Each row is a point. The last column is the point's height on a tilted bowl or saddle (a function of degree 2), plus a little noise. Along how many of its main directions does it bend up, bend down or stay straight?
(in the rows, 100 means zero)

Points, 15 rows:
65  140  120  91
148  93  111  103
66  99  86  111
122  125  75  102
64  98  115  113
86  98  47  91
114  14  129  32
89  31  35  38
62  142  135  82
83  65  136  98
110  63  110  112
125  181  70  12
127  123  55  84
76  120  98  113
125  106  123  115
Directions: 0 up, 3 down, 0 straight

Points, 18 rows:
127  104  138  66
97  182  71  78
136  114  102  76
105  128  98  87
65  155  135  65
162  126  129  75
104  89  137  63
66  67  92  99
60  72  97  90
102  61  167  8
103  99  143  61
80  77  81  92
120  180  186  142
88  126  136  74
81  88  109  80
103  119  140  75
146  137  132  99
60  111  125  54
Directions: 1 up, 2 down, 0 straight

Points (17 x 4):
82  89  61  110
57  86  122  108
81  144  120  131
78  133  92  134
100  167  74  115
102  129  45  117
97  141  110  130
131  39  114  70
146  133  55  122
87  171  157  98
132  119  105  126
117  79  80  119
104  157  97  125
48  75  56  80
63  103  81  122
102  84  124  109
87  20  146  5
Directions: 0 up, 2 down, 1 straight

Points, 26 rows:
75  86  91  82  107
143  116  101  119  90
97  94  134  83  109
160  86  134  69  67
82  102  96  72  108
80  44  57  115  44
153  149  103  141  38
103  80  112  120  99
118  106  117  98  111
109  159  114  102  59
105  128  125  148  53
153  112  77  118  76
90  72  117  76  106
88  123  118  136  70
97  54  122  125  67
140  87  126  74  93
93  66  113  5  26
55  81  171  114  28
96  129  46  122  55
133  130  62  75  65
140  112  96  77  95
72  109  107  134  75
78  80  104  143  66
83  86  91  109  104
129  123  135  79  91
109  89  71  113  97
Directions: 0 up, 4 down, 0 straight

Points:
49  67  136  91  55
89  72  81  127  62
106  46  47  53  112
45  105  85  114  64
45  91  92  117  69
54  90  113  105  58
81  97  80  24  123
106  143  32  156  72
83  96  142  127  65
68  80  71  97  78
122  65  86  120  41
109  116  88  113  64
83  37  124  142  64
115  139  134  87  68
79  78  93  138  68
72  114  118  96  51
73  20  51  144  75
138  168  26  87  120
100  50  107  73  60
128  166  78  100  83
80  128  95  19  106
112  47  105  82  50
70  87  77  124  71
150  95  51  94  68
140  102  154  69  76
62  121  30  78  109
72  100  140  82  47
Directions: 2 up, 1 down, 1 straight

Points (26 x 5):
120  76  105  137  84
109  173  51  189  35
45  114  160  105  37
61  123  58  64  91
62  90  147  69  67
82  79  108  126  82
105  84  93  30  83
80  103  97  119  89
119  106  104  70  91
86  125  56  118  77
110  117  136  99  96
73  98  122  99  86
151  112  100  123  111
107  40  124  154  40
66  89  121  118  78
85  147  123  62  68
91  108  154  99  77
101  177  74  61  44
85  78  44  76  105
96  72  110  15  75
193  93  40  158  38
103  36  146  109  45
129  77  74  107  83
39  140  83  128  45
72  100  72  92  99
99  123  94  112  94
Directions: 1 up, 3 down, 0 straight

Points, 44 rows:
72  75  72  84  66  97  96
74  80  70  147  61  89  83
94  94  63  108  121  82  99
96  69  111  73  122  74  100
63  78  104  76  90  62  98
139  85  114  60  98  108  74
91  76  53  27  79  108  42
102  120  68  93  148  100  89
104  109  113  102  101  119  99
111  83  104  114  92  73  108
106  139  127  85  117  133  90
114  97  128  93  83  80  109
112  82  108  130  98  105  96
89  78  77  117  142  86  100
81  134  38  122  100  162  39
132  82  149  150  144  79  57
128  182  82  80  106  41  76
131  141  78  123  109  97  101
85  66  108  96  130  88  104
126  101  114  57  124  81  81
59  73  46  119  70  132  65
71  128  99  72  107  125  77
195  88  104  79  126  122  5
135  78  119  137  131  80  79
120  79  134  112  94  72  99
76  118  88  145  129  72  78
142  123  35  109  50  110  93
101  105  95  152  40  65  92
51  84  115  112  100  131  80
109  112  120  138  97  114  90
101  85  76  34  79  67  67
68  100  79  137  42  119  69
54  65  47  89  64  120  70
111  134  129  84  144  99  97
112  89  87  112  64  124  97
90  88  107  122  92  123  93
74  116  116  69  86  113  93
160  46  104  113  89  90  69
77  66  91  77  114  68  99
84  86  135  80  97  86  110
93  110  84  100  85  55  100
91  119  100  132  112  101  93
82  92  71  128  98  89  95
50  144  112  100  171  95  71
Directions: 0 up, 3 down, 3 straight

Points, 45 rows:
105  101  104  73  189  96  142
117  150  110  73  108  145  85
74  135  110  42  108  53  117
57  166  125  115  113  78  161
75  134  72  77  98  116  90
123  95  167  99  80  109  74
83  129  134  116  38  91  124
107  102  102  67  91  116  75
96  128  124  121  127  79  122
82  161  120  99  108  45  149
105  116  112  138  122  85  122
128  111  134  142  61  111  103
101  100  115  74  77  103  81
80  68  116  104  103  115  101
127  130  130  148  61  115  106
54  117  67  5  91  58  85
96  134  100  110  83  111  93
110  111  92  77  102  123  78
143  119  39  84  50  156  127
88  106  109  131  111  63  116
98  88  107  89  91  114  81
103  81  68  54  25  96  112
38  108  92  65  60  42  103
114  85  85  98  107  124  88
115  107  59  103  65  106  90
76  54  114  137  91  94  140
89  43  101  132  113  120  146
145  88  46  114  124  117  119
188  157  97  102  112  144  134
106  66  82  79  106  89  81
99  130  122  33  59  118  102
125  84  61  101  116  88  83
81  141  72  82  87  82  87
84  58  21  187  123  109  195
136  69  118  118  158  57  157
73  88  58  76  122  107  72
104  82  100  141  93  112  115
134  109  84  134  117  114  118
141  112  124  143  153  140  134
104  125  6  77  86  90  51
122  108  91  116  83  131  89
87  130  107  96  107  101  94
61  115  126  88  172  115  150
177  52  148  90  60  85  162
154  113  99  84  153  100  125
Directions: 5 up, 1 down, 0 straight

Points, 40 rows:
125  92  75  88  100  103  86
31  71  81  151  154  134  112
67  140  71  106  79  132  107
75  79  92  106  83  86  104
99  69  90  117  47  116  137
53  63  49  81  90  63  5
124  85  88  131  100  64  111
112  85  77  85  92  127  86
114  96  90  125  131  107  94
65  142  114  150  78  107  96
85  94  153  85  111  84  135
100  58  63  109  114  131  44
98  100  113  67  77  72  127
92  101  72  90  86  123  94
149  109  44  60  86  94  89
123  106  123  102  148  32  174
137  112  113  113  101  69  139
89  71  129  152  114  122  131
97  82  99  81  41  93  150
95  141  90  91  134  120  98
99  123  146  120  142  143  158
146  65  108  86  119  114  79
106  117  131  91  66  89  127
139  67  75  143  148  99  77
41  80  114  158  78  105  137
144  41  104  69  80  74  133
75  74  85  100  86  195  128
73  60  97  90  81  125  103
112  71  73  110  140  112  42
112  104  79  106  37  109  135
98  118  121  136  71  96  106
129  131  117  102  128  117  122
106  174  104  52  133  94  109
90  92  132  118  76  122  121
99  123  82  59  123  91  65
69  119  113  102  148  169  156
79  117  126  106  84  57  126
85  162  130  51  114  124  133
104  159  124  79  60  83  110
67  48  124  139  173  62  124
Directions: 2 up, 2 down, 2 straight

Points (69 x 9):
121  128  120  91  51  142  104  84  68
120  96  138  70  101  116  86  132  80
101  135  149  87  94  144  102  82  91
86  115  138  94  153  83  94  113  71
103  117  74  107  92  52  87  101  71
83  84  53  92  85  130  102  112  91
138  93  61  58  100  107  67  96  70
88  90  170  121  112  115  74  96  61
91  57  133  62  83  86  104  88  57
74  106  119  125  86  173  100  91  84
127  104  88  100  85  112  104  137  109
95  127  67  119  94  98  76  117  97
156  68  113  135  105  74  96  116  91
117  101  136  57  67  87  131  104  59
114  61  50  109  111  100  93  68  73
54  92  101  78  72  117  60  92  68
90  92  112  103  100  114  139  127  97
96  101  53  122  77  73  89  118  82
107  87  129  107  77  98  111  61  94
50  138  92  70  99  48  114  105  73
68  116  101  90  120  105  147  65  150
122  79  133  37  72  75  118  103  36
91  98  87  67  76  112  83  100  92
126  88  112  86  95  97  110  135  94
126  93  164  65  61  128  84  114  32
100  88  96  38  93  77  95  74  90
100  85  81  130  113  120  90  134  137
63  74  85  78  112  111  35  99  61
107  98  56  83  68  73  101  92  66
107  74  63  108  144  85  103  78  75
107  91  62  79  112  71  95  94  81
137  62  110  114  104  124  83  64  80
83  89  94  87  89  82  70  121  90
136  83  140  80  90  98  66  149  87
110  113  85  97  148  91  105  81  96
110  135  127  125  122  131  31  97  61
57  110  134  82  87  100  125  114  84
109  65  117  72  106  129  45  55  58
38  110  130  79  70  142  92  112  61
91  136  153  131  99  53  166  119  16
64  92  84  81  126  70  119  95  85
131  99  103  81  94  47  81  113  59
122  103  108  104  69  54  87  135  71
68  69  146  85  103  81  5  102  5
109  84  118  104  102  93  85  84  98
126  90  101  116  120  137  83  144  141
114  83  122  115  115  99  132  85  94
75  93  148  79  57  79  117  99  53
98  130  68  119  113  92  157  99  81
120  100  70  134  106  109  81  81  94
77  122  137  116  127  88  96  82  94
87  118  134  112  100  84  101  89  96
92  61  114  133  95  83  138  101  71
120  85  105  141  118  106  98  100  107
78  127  56  74  110  73  112  78  101
98  89  64  73  139  114  109  139  90
64  106  119  96  130  98  84  104  94
111  61  99  90  61  105  139  103  67
69  83  136  96  130  90  154  92  82
100  97  115  153  94  190  78  126  105
79  37  92  72  103  107  114  45  74
124  98  104  70  116  123  102  117  97
81  100  86  118  77  100  120  152  98
79  130  87  139  105  96  94  131  99
87  85  102  71  146  100  119  108  91
105  81  84  120  123  113  146  97  95
165  119  118  139  119  159  42  98  47
126  123  82  94  70  86  101  88  79
94  84  105  93  105  108  84  66  105
Directions: 1 up, 7 down, 0 straight

Points, 67 rows:
112  97  132  122  111  99  108  87  93
149  135  89  102  95  102  124  109  88
127  32  142  115  130  92  113  108  102
13  99  69  119  154  81  66  70  99
128  90  137  135  97  62  112  35  60
105  105  145  39  104  153  73  60  41
109  96  66  100  73  99  45  52  86
65  169  112  143  98  114  149  73  69
77  101  124  110  44  46  108  130  101
105  99  113  106  93  34  120  104  88
93  130  86  114  141  125  94  116  98
92  98  129  133  130  176  119  85  111
129  140  164  75  133  53  101  99  38
125  107  81  69  58  109  138  124  111
118  99  66  78  101  84  80  148  88
111  131  71  82  79  134  116  122  100
92  70  124  141  100  75  125  75  84
141  82  117  119  115  110  124  99  89
161  94  152  109  124  54  72  145  73
146  156  111  97  177  92  124  138  32
65  132  182  75  87  119  133  116  26
27  152  108  112  165  72  141  127  5
79  107  118  160  129  150  118  85  107
121  147  105  64  62  67  103  94  72
77  83  164  87  106  135  70  54  65
120  113  130  81  97  142  42  93  66
123  122  50  112  87  57  87  53  86
132  129  83  69  118  124  135  80  77
61  90  117  66  115  115  87  133  80
61  111  38  76  104  128  95  104  72
74  117  88  137  110  121  152  119  80
109  151  72  127  85  149  129  95  128
42  100  114  109  121  121  114  133  73
104  53  102  52  116  100  129  153  104
105  102  65  113  62  129  99  94  109
59  30  116  134  92  111  49  120  99
80  45  44  103  99  136  86  63  69
79  90  65  101  83  128  116  128  98
95  151  83  105  127  138  94  89  108
72  95  125  116  108  99  69  125  97
123  71  110  103  92  108  74  127  97
57  76  101  47  95  88  107  106  93
47  50  86  142  131  101  80  97  102
89  77  89  63  70  129  68  110  86
86  132  112  112  68  83  89  125  89
27  97  119  96  125  116  66  83  80
117  140  123  121  25  161  117  132  120
96  75  46  128  24  161  83  111  96
122  94  110  79  78  85  68  100  94
80  76  142  96  140  104  155  64  65
163  79  61  97  41  95  81  175  84
91  108  103  93  132  88  118  100  82
99  84  99  81  122  114  91  124  93
82  98  138  195  101  102  43  85  100
124  78  122  147  58  105  143  121  102
103  99  125  72  57  153  122  81  105
110  173  68  62  108  111  101  110  67
96  147  144  83  67  78  113  139  54
136  131  132  90  62  76  100  129  77
98  71  96  73  91  112  141  89  101
62  138  107  87  109  127  87  88  77
79  101  119  80  152  78  149  138  50
57  103  104  87  103  65  119  122  82
93  106  68  97  113  150  144  124  93
154  68  158  90  66  7  86  135  112
139  106  144  89  77  126  75  118  71
109  123  118  95  95  128  47  73  88
Directions: 2 up, 5 down, 1 straight
